Each row of a before or after table is a point. The points were changed in one or more steps. Then noise was added and the rows were shuffled. The steps act on how far a point lies along the listed directions, d1 being the first. Name the steps. A step turns or swaps two directions, mirrors them in a line or flattens them onto one, adds a multiple of one to another, or multiplies one. Angles are multiples of 10 degrees, from the lower direction toward the higher: turns from -170 to 170, lines from 10 to 170 but not 90. Use the fewest steps. Two steps may share a direction if one is a turn and the other turns, adds or multiplies; they go together, in the order done. Otherwise the lowest direction goes first.

Directions:
(1): [-3.6 -3.3]
(2): [ 3.3 -3.6]
Before:
[[-0.7 -5.2]
 [ 5.0  1.0]
 [-2.7 -1.6]
 [ 2.1 -4.0]
 [-4.3  2.6]
 [-0.1 -2.4]
 [ 4.5 -3.1]
 [-0.6  5.8]
 [-4.4  1.5]
 [-5.4  4.4]
 [ 1.5 -3.6]
 [-0.7  1.8]
 [-0.3  3.1]]
After, 13 rows:
[[ 2.1  3.3]
 [-4.3 -1.6]
 [-1.0 -2.9]
 [ 3.8  6.1]
 [-5.2 -6.5]
 [-3.4 -0.5]
 [ 3.1  0.1]
 [-0.6 -3.0]
 [ 6.9  5.2]
 [ 0.5  1.4]
 [-2.0 -3.1]
 [-3.5  0.8]
 [-4.7 -4.2]]
Steps: multiply d1 by 2; multiply d2 by 0.4

Directions:
(1): [-5.5 -3.1 -2.7  0.6]
(2): [-1.2 -1.1  4.8  4.6]
(3): [-0.6  4.5 -3.0  4.1]
Before:
[[ 2.2  3.4 -2.7 -1.3]
 [-3.5  0.9 -4.8 -0.6]
 [ 0.8 -2.7 -2.0 -6.4]
 [-4.8  0.4 -8.4  0.3]
 [-0.8  1.7 -4.0 -3.4]
 [-5.1 -8.5  1.0  0.2]
 [ 2.4  0.9  0.8  0.4]
 [ 2.1  1.3 -1.0 -4.8]]
After (8 x 4):
[[-2.1 -0.7 -3.5 -3.7]
 [-4.0 -3.0 -1.7 -2.7]
 [-5.6 -6.7 -2.9 -3.3]
 [-5.5 -1.0 -1.3  8.6]
 [-1.8  2.7 -6.6  0.2]
 [ 0.5  2.8 -3.7 -3.0]
 [ 2.7  0.9  0.5 -0.4]
 [ 1.6 -0.3 -1.3 -4.8]]
Steps: turn d1 and d2 by 20 degrees; multiply d3 by -1

Directions:
(1): [ 3.6  1.4  5.6  4.7  1.3  4.4 -3.9 -1.4 -0.6]
(2): [ 4.5 -1.0 -4.2 -0.2 -3.2  4.3  0.4  4.1 -4.6]
(3): [-3.3 -4.0  1.7  0.0 -4.9  5.5  3.0 -2.4  2.7]
(4): [-1.1  2.4 -5.5 -1.1  4.8  5.3 -1.3 -2.8  2.6]
Before (9 x 9):
[[ 0.9  1.2  0.1  1.1  3.7  2.4 -1.5 -0.4  0.0]
 [-0.9 -1.7  4.3  3.8 -3.6 11.4 -2.1 -3.9  1.4]
 [ 0.1 -3.6 -1.8 -2.6 -2.0  5.0  4.0 -3.1  1.5]
 [-4.3  3.2 -0.3 -1.7  6.2  4.5 -0.8 -4.3  2.6]
 [ 0.0 -2.2 -2.1  2.3 -2.8  6.2 -0.4 -2.2 -0.4]
 [ 1.3 -3.1 -4.7 -0.8 -4.8 10.8  0.8 -0.1 -2.2]
 [-0.2  4.4 -7.5 -3.9  7.2 -5.4  0.8  1.5  0.4]
 [ 1.2  0.6 -0.1 -1.7 -0.8  0.4  1.4  0.1 -0.3]
 [ 2.1 -0.2 -1.2 -1.4  1.1 -0.5 -1.0  1.2 -2.5]]
After (9 x 9):
[[ 4.9 -1.2  1.7 -1.6 -2.1 -6.6  1.6  2.6 -3.7]
 [ 0.0 -2.3  4.3  1.5 -1.2  1.6  0.3  0.2 -0.7]
 [-2.9 -2.3 10.7  0.2 -4.1 -4.0  1.8  0.4 -1.5]
 [-6.1 -5.0 -1.2 -3.4 -5.4  2.5  7.2 -0.8  4.0]
 [ 0.1 -2.3 -1.0 -1.9 -0.4  3.0 -0.6 -0.8 -1.3]
 [ 4.1 -1.0  1.6  3.5 -3.3 -3.4 -1.8  2.4 -4.5]
 [ 5.9  2.3  8.1  4.0 -1.4 -4.3 -6.0  3.3 -5.9]
 [ 1.7  0.8 -0.8 -1.9 -0.4  0.2  1.3  0.1 -0.3]
 [ 6.1 -1.7  0.9  1.2 -5.8 -2.5 -0.9  7.1 -9.2]]
Steps: turn d3 and d4 by -150 degrees; multiply d4 by 1.3

Directions:
(1): [-3.3  4.9  3.7  0.8  5.8  0.4 -4.3 -0.7  2.6  2.5 -3.0  4.3]
(2): [ 4.6  0.1  1.5  7.3 -4.4  1.6  1.4 -1.3  4.3  2.3 -3.8  1.2]
(3): [-0.4 -1.2  4.3 -5.9 -5.5 -2.3 -4.2  0.8  3.1 -0.2 -4.0 -2.6]
(4): [ 2.6  0.9 -6.4  0.3 -0.7  4.8 -8.0  1.2 -1.1 -1.0 -1.5 -0.8]
(5): [ 1.9 -3.7  2.9 -0.2 -0.2  2.0 -2.3  5.3  3.5 -0.3  6.6  4.6]
Before (9 x 12):
[[-3.6  1.8  0.0 -0.3  3.5 -1.5  3.1 -1.4 -2.7 -0.4  0.5  0.6]
 [ 0.6 -2.6  0.7 -1.9  2.0  4.0 -4.6  4.8 -0.1 -0.7  6.6  4.5]
 [ 0.0 -1.6 -5.1 -2.2  2.4  4.5 -9.1  4.9 -1.1 -2.0  2.7  0.7]
 [-4.7  0.5  2.1 -1.6  4.5 -4.4  4.0  1.0 -4.2 -0.5  3.6  2.3]
 [-4.1  3.9  0.8  3.5  7.8 -1.0  1.1 -1.2 -1.0  1.4  0.3  2.8]
 [-3.0  0.8  1.5  2.6  1.9  0.7  1.0  0.2  0.0  1.3  0.7 -0.7]
 [-0.8  2.5 -2.3  3.9  3.9  2.1  3.4 -3.5 -0.8  0.7  2.0  1.3]
 [-2.0  0.5  6.0 -0.4  4.8 -3.7  2.3  1.0  4.6  1.4  3.4  4.2]
 [-4.2  4.9  3.6  1.2  3.9 -4.3  4.4 -3.0 -0.7  1.6 -1.4  1.2]]
After, 9 rows:
[[ -1.0   2.9  -2.8   4.3   4.2   2.6   2.6  -3.5  -0.4   0.6   1.6   1.0]
 [ -2.6   1.4  -1.0   2.3   2.0   1.7  -1.3   0.1  -0.8   1.2   0.2  -1.4]
 [ -2.8   6.1  -4.7  -0.8   3.9   0.1  -4.1  -2.5  -4.3  -0.2  -2.8  -1.6]
 [  0.2   2.5  -4.9  -2.2   4.8   2.2  -8.7   1.8   1.0  -1.0   0.6   1.1]
 [ -1.4  -4.8   0.7  -5.4   2.8   1.9  -2.2   5.5  -2.3  -2.3  10.2   3.1]
 [ -4.4  -0.4  -8.7  -7.7   4.6  -1.1  -3.6   3.0 -10.8  -4.7   5.0  -2.7]
 [ -4.0   0.9  -5.3  -3.8   3.8  -0.1   0.0  -0.7  -6.5  -2.7   1.8  -2.0]
 [ -4.9   3.5  -3.1   0.1   8.3  -0.1  -2.2  -0.3  -4.3  -0.7   1.3   1.0]
 [ -4.9  -6.4   3.6  -7.7   3.8  -3.8   3.6   5.7  -2.3  -3.0  10.3   1.0]]
Steps: multiply d2 by 2.5; turn d1 and d2 by -20 degrees; mirror d4 and d5 in the line at 80 degrees

Directions:
(1): [ 4.0  3.1 -8.4 -0.2  1.0  1.5 -4.0  2.5 -5.9  3.7  3.6  2.2  1.1  4.1
  0.1 -0.1  1.4  2.2]
(2): [ 1.8  2.6  4.6 -5.8  1.3 -7.8 -5.4  1.2  0.9  1.6 -2.0 -2.0  5.9  2.4
  0.3 -1.5  0.8  0.4]
(3): [-7.4 -2.6 -1.2 -1.0 -4.0  0.9  0.9  3.4  1.3 -0.1 -0.7 -0.9  1.3  7.9
  2.0 -2.1 -4.5  4.7]
Before (10 x 18):
[[  1.3  -1.5   8.4  -4.0   0.9  -8.4  -2.2   0.5   4.2  -1.4  -4.4  -3.8
    4.9  -1.0  -1.8  -0.7   0.4  -2.5]
 [  0.9  -1.8  -2.9   2.3  -1.2   2.5   4.3   1.0  -1.0   0.0   1.9   2.8
   -2.6  -0.5   2.1   1.1  -1.2   0.5]
 [ -6.1  -0.8  -2.2   3.3  -2.7   5.3   3.7  -0.5  -0.1  -1.6  -0.9   0.5
   -2.2   2.3   1.5  -0.2  -4.7   2.3]
 [  5.6   3.8   3.5  -4.7   2.3  -6.2  -6.8  -2.0  -0.9   1.2  -0.6  -1.9
    3.7  -2.8  -2.2   0.7   3.6  -3.7]
 [  0.7   1.0  -2.5   3.1   0.3   4.7   4.1  -2.7  -1.8  -1.3   1.0   2.1
   -4.0  -4.1   0.2   1.1   0.2  -1.2]
 [  0.3   1.4   5.7  -2.8   0.8  -4.0  -0.4  -0.2   5.8  -0.7  -1.2  -0.6
    1.2  -2.4  -0.2   0.4   0.3  -1.5]
 [  1.5   0.7  -5.6   2.5   2.3   2.5   0.1  -3.2  -3.0   2.1   1.5   1.9
   -1.6   2.0   0.0   0.0   1.4  -0.5]
 [  2.5   2.8  -0.8  -1.2  -0.5  -2.1  -5.0   1.2  -1.5   1.1   0.9  -0.5
    3.1   8.1   2.5   0.0  -2.6   2.0]
 [-11.8  -5.2   0.4   0.9  -6.1   2.1   4.8   3.3   7.1  -2.1  -4.3  -1.9
    0.5   5.6  -0.3  -1.9  -6.2   4.1]
 [ -4.4  -3.2   1.2   1.1  -3.1   2.5   1.8   2.0   2.8  -1.5  -0.9  -1.1
    1.0   4.9   1.7  -0.3  -3.8   2.3]]
After, 10 rows:
[[  3.0   0.0  -7.3   6.8   0.2   8.8   2.4  -3.5  -4.3  -0.8   4.8   2.4
   -6.9  -5.8  -2.8   3.0   2.4  -3.9]
 [  2.2   0.2   1.5  -3.7  -0.5  -4.9  -0.6   1.9   0.1   2.1  -0.1   0.8
    3.1   1.8   2.5   0.5  -0.7   0.9]
 [ -4.9  -2.7   6.9  -2.0  -2.3  -2.3  -0.7   1.7   5.2  -1.5  -3.1  -2.9
    4.7   4.3   2.3  -1.3  -3.4   1.5]
 [ -4.5   2.4   5.9  -4.0  -1.2  -6.0  -3.2  -0.4   2.7   0.0  -4.9  -3.1
    6.0   4.7   1.4  -3.1  -4.0   2.7]
 [  4.7   5.8  -3.7  -2.4   1.9  -2.0  -3.9  -0.2  -4.9   2.3   1.9   1.3
    2.3   1.2   0.9  -0.5   1.3   1.3]
 [  1.5   1.1  -6.3   3.7   0.7   6.1   2.1   0.2   0.0   0.2   4.5   3.9
   -5.2  -1.6  -0.8   1.6   0.6   0.0]
 [  1.3   0.8   1.4  -0.9   2.7  -3.0  -2.3  -4.1  -0.3   0.5  -1.4  -0.3
    1.8   2.1  -0.2  -0.8   1.9  -0.9]
 [  1.3  -3.6  -7.9   7.7  -1.0   8.4   5.7   0.9  -3.0  -1.5   2.4   1.6
   -6.3  -2.2  -1.9   2.0  -0.4  -1.7]
 [ -4.4  -2.3  10.5   1.4  -3.3  -1.6   2.8  -2.5   6.6  -5.0  -3.4  -2.9
   -0.7   1.2   2.7  -0.1  -4.7  -1.4]
 [-11.1  -3.1   7.9  -5.5  -5.1  -6.4   0.6   3.8   9.7  -1.2  -7.1  -3.9
    7.1   7.2   0.4  -3.2  -5.1   3.8]]
Steps: add 1.5 times d3 to d1; turn d1 and d2 by 150 degrees

Directions:
(1): [ 4.9  1.4 -1.2  0.2 -8.5  0.3 -3.0  4.7 -0.9 -1.8 -1.1  2.4  1.3  2.3
 -4.1  5.6  0.9  2.8 -1.4  1.4  4.8 -4.9  5.0  0.4]
(2): [-1.7 -2.3  3.8  5.5 -8.0 -2.7 -3.1 -2.6 -2.1  2.5  5.2 -4.2 -1.7  5.1
  2.6 -5.5 -1.6 -1.6  0.9  1.3 -1.5  0.9  3.7 -0.5]
(3): [ 1.0  0.5  1.6 -4.8 -2.4  2.0  0.0 -6.2  1.3 -0.8  0.1  2.4 -3.8 -6.6
 -4.4 -5.2 -0.2  0.4  3.2  1.6  4.3  1.1  3.9 -6.9]
(4): [ 0.1 -0.9 -3.3  5.0  4.2 -0.4  1.4 -0.8 -0.6  5.6 -7.1 -2.9  0.5  0.0
 -4.8 -0.6 -0.3  0.8  0.8  3.9 -5.4 -3.7  6.7 -2.6]
(5): [-2.8  1.2 -0.3  5.3 -3.5 -2.3  1.1 -4.2  6.1  2.1 -1.7  2.9  0.4 -3.9
 -0.5  2.8  8.2 -1.6 -3.6  0.4  0.8  5.3  1.6  4.3]
Before:
[[-5.9 -0.4  1.9  6.3 -2.0 -2.6  0.0 -7.7  4.4  7.1  1.6 -1.0 -3.1 -2.7
   3.9 -5.5  4.5 -2.7  1.5  1.5 -0.4  4.6  2.9  1.1]
 [ 0.9  2.5 -0.8 -3.4 -1.0 -0.6  0.2  2.0  1.9 -4.9 -1.1  3.3  2.7  1.1
   2.5  4.5  0.5 -0.4  0.2 -2.9  2.1  1.3 -4.4  4.5]
 [-0.3  2.4 -2.3  0.7  5.3  1.6  2.5 -3.2  1.3  2.5 -4.8  0.9  0.6 -3.3
  -3.8  1.9  0.2 -1.9  1.1  1.1  0.4 -1.1  1.4 -2.4]
 [-2.0 -1.1  3.5  9.6 -6.6 -4.7 -0.4 -4.6  4.2  4.0  1.4 -1.7 -2.3  3.1
   4.4 -1.4  6.4 -1.4 -2.8  1.2 -1.1  5.7  1.4  4.9]
 [-2.0 -1.4 -1.1  4.7 -0.6  0.1  2.6 -6.6  1.0  3.8 -1.0  2.0 -3.3 -5.6
  -3.3 -2.0  4.0 -0.5  0.4  3.5 -1.1  2.2  4.8 -2.9]
 [-1.6  1.0  0.9  5.1 -3.0 -2.0 -1.4  3.0  0.9  0.3  1.7 -0.6  2.6  4.2
   3.3  6.5  5.4 -2.6 -3.6 -1.2 -2.0  3.0 -2.4  8.1]
 [-1.0  2.3 -0.6  2.8 -1.4  0.1  2.7 -7.1  3.3  4.2 -3.4  1.4 -0.9 -4.2
  -4.2 -1.5  4.6  1.6 -1.8  2.3 -0.9  0.5  4.0 -0.3]
 [-5.5 -2.5  2.2 10.3 -1.1 -2.5  1.6 -8.3  2.7  6.6  0.7 -3.9 -0.6 -1.5
   1.0 -7.0  2.4 -1.8  0.4  1.8 -4.9  1.9  3.9 -2.0]
 [ 0.6 -1.0 -0.8 -1.0  2.3  0.5  1.2 -2.0  0.7 -0.8 -2.1  1.6 -3.0 -2.4
  -2.2 -1.5  1.3  1.1 -0.1  0.0  0.6  1.4  1.8 -0.9]
 [-0.5  1.3 -4.4 -1.9  5.8  2.3  1.9 -4.2  0.0  0.3 -4.7  1.5 -2.7 -4.1
  -4.0  0.0  0.1  1.0  0.4  4.1 -2.1 -1.1  2.5 -4.0]
 [ 3.1 -0.4  0.4  0.4 -4.9  0.1  0.1  4.1 -1.4 -1.4  1.1  0.1  2.8  3.2
   0.5  3.0  2.7  0.2 -0.9 -0.2  3.8 -2.5 -1.5  1.5]
 [-2.0 -1.2  1.1  6.1 -3.8 -1.4 -0.5 -2.0  1.8  2.2 -2.1 -0.4 -1.4 -0.1
  -0.4  0.8  2.3 -0.1 -2.6  1.8 -0.3  1.2  3.5  2.7]
 [ 0.9  1.5 -2.5 -3.6  1.7  4.0  1.4  0.5  0.4 -2.2 -4.2  3.0  0.2 -1.1
  -1.6  3.0 -1.4  0.6  1.0 -0.2  0.2 -2.0  0.9 -1.3]]
After, 13 rows:
[[ -3.6  -0.4  -1.9   4.4   1.0  -0.1   4.5  -8.3   4.8   3.1  -2.0   5.3
   -2.9  -9.4  -2.4   0.2   8.5  -1.4  -1.8   2.2   0.0   5.8   2.7  -0.1]
 [ -3.8  -0.7   1.8   6.5  -5.1  -1.7   0.1  -5.8   5.3   2.0  -1.3   1.6
   -2.2  -3.9   0.0   0.9   5.9  -1.3  -3.9   1.7   1.1   4.8   3.0   3.7]
 [  0.3  -0.9  -1.4  -0.8   3.6   0.3   1.6  -0.9   1.3  -1.1  -2.9   2.0
   -2.1  -2.1  -1.9   0.5   2.7   1.3  -0.9  -0.3   0.1   1.9   0.8   1.3]
 [  0.3   0.8  -2.1  -2.9   3.7   3.9   0.8   2.5  -0.4  -2.8  -2.7   2.1
    1.5   1.2   0.9   3.3  -2.3   0.5   0.4  -1.7  -0.9  -1.8  -2.5   0.5]
 [ -3.1   0.5   2.6   9.7  -9.2  -4.0  -2.5  -1.7   3.0   2.6   2.2  -0.7
    1.4   3.4   2.7   4.4   9.0  -3.7  -4.3   0.4  -1.3   5.5   2.3   8.0]
 [ -6.3   1.4   0.3   7.8  -3.2  -2.6   1.4 -11.2   9.4   8.4  -2.4   2.5
   -3.7  -8.6   0.1  -2.8  10.4  -2.5   0.1   3.0   1.5   7.0   5.7   1.7]
 [ -1.3   1.6  -4.7  -2.0   8.4   2.3   2.7  -2.2  -0.1  -0.7  -4.1   1.4
   -1.5  -3.1  -1.4   1.9  -0.2   0.4  -0.7   2.2  -3.2   0.2  -1.9  -0.9]
 [ -3.1   3.4  -1.1   4.1  -0.7  -0.7   4.2  -8.9   7.6   4.1  -4.1   3.7
   -0.3  -7.3  -2.4   1.0   9.6   0.5  -4.3   1.2  -0.3   4.8   0.9   3.5]
 [ -3.0   0.4   3.6  12.0 -11.1  -5.6   0.1 -10.7   9.8   5.7  -0.7   2.5
   -3.6  -3.2   1.3  -1.5  13.5  -2.4  -4.0   2.5   1.4   9.8   5.6   4.8]
 [ -1.7   2.2  -2.2   1.6   6.4   1.2   2.7  -2.5   1.9   2.1  -3.7   1.4
    1.6  -2.4  -0.9   3.2   1.3  -2.8   0.0  -0.3  -0.2   0.3  -1.9   0.9]
 [  2.6  -1.0   1.5   0.1  -5.7  -0.3  -0.5   3.1  -1.3  -1.6   2.7  -0.7
    2.0   3.0   1.3   1.4   2.1  -0.1  -0.4  -0.6   3.9  -1.4  -1.7   1.0]
 [ -6.1  -0.7   1.8   9.5  -1.3  -2.4   3.3 -12.5   7.1   6.3  -1.0  -0.3
   -1.5  -7.7  -1.1  -6.1   6.8  -2.6   0.1   2.1  -2.3   5.2   4.9  -2.1]
 [  1.1   2.0  -1.1   0.2  -3.6  -2.1  -0.6   2.8   1.7  -3.1  -1.3   2.1
    2.6   3.4   2.1   5.4   1.3  -0.7  -0.4  -1.6   0.4   0.1  -1.9   5.9]]
Steps: flatten d1 and d4 onto the line at 140 degrees; turn d2 and d3 by 40 degrees; multiply d5 by 2
